Each row of a before or after table is a point. The points were changed in one or more steps. Then noise was added and the rows were shuffled. The steps act on how far a point lies along the listed directions, d1 being the first. What was done? A step turns or swaps two directions, mirrors them in a line or flattens them onto one, adds a multiple of one to another, or multiplies one. Angles are multiples of 10 degrees, from the lower direction toward the higher: turns from -170 to 170, lines from 10 to 170 but not 90. Use the fewest steps. Two steps may share a direction if one is a turn and the other turns, adds or multiplies; they go together, in the order done. Otherwise the lowest direction goes first.

Directions:
(1): |  2.4 |  2.2 | -3.9 |
(2): |  3.2 | -4.0 | -0.3 |
Before (9 x 3)
| -1.6 | -2.2 |  1.1 |
|  0.8 |  2.7 | -1.3 |
| -0.7 |  4.2 | -1.5 |
|  3.8 |  3.8 | -3.6 |
| -0.2 | -3.0 |  3.6 |
|  0.6 |  3.5 | -1.8 |
| -0.4 | -5.3 |  1.8 |
|  0.6 | -3.0 |  0.9 |
| -0.1 | -9.0 |  4.0 |
After (9 x 3)
| -3.0 | -0.2 |  1.3 |
|  7.5 | -1.1 | -3.9 |
|  2.7 |  0.9 | -2.0 |
| -0.7 | -1.8 |  0.6 |
| -4.3 | -3.6 |  4.4 |
|  2.6 |  0.7 | -1.6 |
| -2.9 | -2.4 |  2.5 |
|  1.0 |  2.3 | -1.8 |
| -2.7 |  0.2 |  3.9 |
Steps: add 1 times d1 to d2

Directions:
(1): | -0.4 | -4.3 | -0.2 |  3.9 |  5.0 | -0.7 | -0.4 | -3.2 |
(2): | -1.7 |  4.9 | -0.4 |  0.1 |  1.5 |  3.6 | -2.7 | -4.4 |
(3): |  3.7 | -2.5 | -3.5 |  1.3 | -1.9 |  5.1 | -2.2 |  0.9 |
(4): |  1.1 | -1.6 |  0.0 | -0.8 | -4.3 | -0.6 |  3.0 | -6.0 |
Before (12 x 8)
|  1.5 | -1.9 | -2.1 | -1.5 | -5.8 |  0.0 |  4.4 | -5.1 |
| -2.0 |  1.4 |  2.1 |  0.5 |  3.6 | -1.3 |  1.3 | -2.3 |
| -3.0 |  5.4 |  1.6 | -2.0 |  2.4 | -3.0 | -2.2 |  1.6 |
| -0.5 |  3.3 | -1.1 | -1.3 | -0.3 |  2.5 | -2.1 |  1.3 |
| -4.0 |  1.9 |  2.3 |  1.2 |  3.4 | -0.4 | -2.0 | -2.5 |
|  3.7 | -1.0 | -2.3 | -1.9 | -8.6 |  5.1 |  0.9 | -2.0 |
| -1.8 |  0.4 | -1.5 |  2.5 |  4.3 |  4.2 | -4.4 | -3.7 |
| -3.3 |  3.1 |  0.9 |  2.0 |  5.8 | -2.8 | -1.9 | -1.4 |
| -1.1 |  5.5 | -0.1 | -1.4 | -1.0 | -0.7 | -0.9 |  0.7 |
|  4.3 | -5.2 | -0.7 | -2.4 | -3.2 | -1.2 |  3.0 |  0.8 |
|  2.3 | -1.7 | -2.1 |  1.5 | -3.0 |  8.1 | -1.2 | -3.3 |
| -0.9 |  0.1 | -1.7 |  2.3 |  3.4 |  3.7 | -3.5 | -5.0 |
After (12 x 8)
|  1.6 | -1.1 | -1.2 |  2.0 |  1.5 |  4.0 | -0.9 | -1.6 |
| -5.2 |  3.2 |  4.8 | -0.8 |  1.7 | -1.9 |  3.4 | -5.4 |
| -1.4 |  4.6 |  0.3 | -1.3 |  0.4 |  0.9 | -1.7 |  1.5 |
|  0.2 | -0.3 | -0.7 | -2.0 | -4.9 | -1.7 |  5.4 | -5.3 |
| -2.6 |  1.7 |  0.3 |  1.6 |  4.5 |  0.7 | -2.5 | -6.0 |
|  0.9 |  3.9 | -1.8 | -0.5 | -1.8 |  2.2 | -2.6 |  1.0 |
|  2.4 | -3.3 |  1.4 | -3.6 | -1.6 | -4.2 |  4.6 |  0.2 |
| -0.4 | -0.7 | -1.3 |  2.4 |  1.8 |  4.6 | -3.9 | -1.5 |
|  1.9 |  2.2 | -2.7 | -0.5 |  0.4 |  3.4 | -4.7 |  3.3 |
| -3.9 |  1.9 |  0.3 |  1.9 |  5.5 |  1.3 | -3.0 | -4.4 |
| -3.0 |  3.4 |  3.9 | -4.0 | -5.6 | -3.9 |  4.7 | -4.5 |
|  1.5 |  0.0 | -3.4 |  3.3 |  3.6 |  3.9 | -4.6 | -0.6 |
Steps: multiply d3 by -1
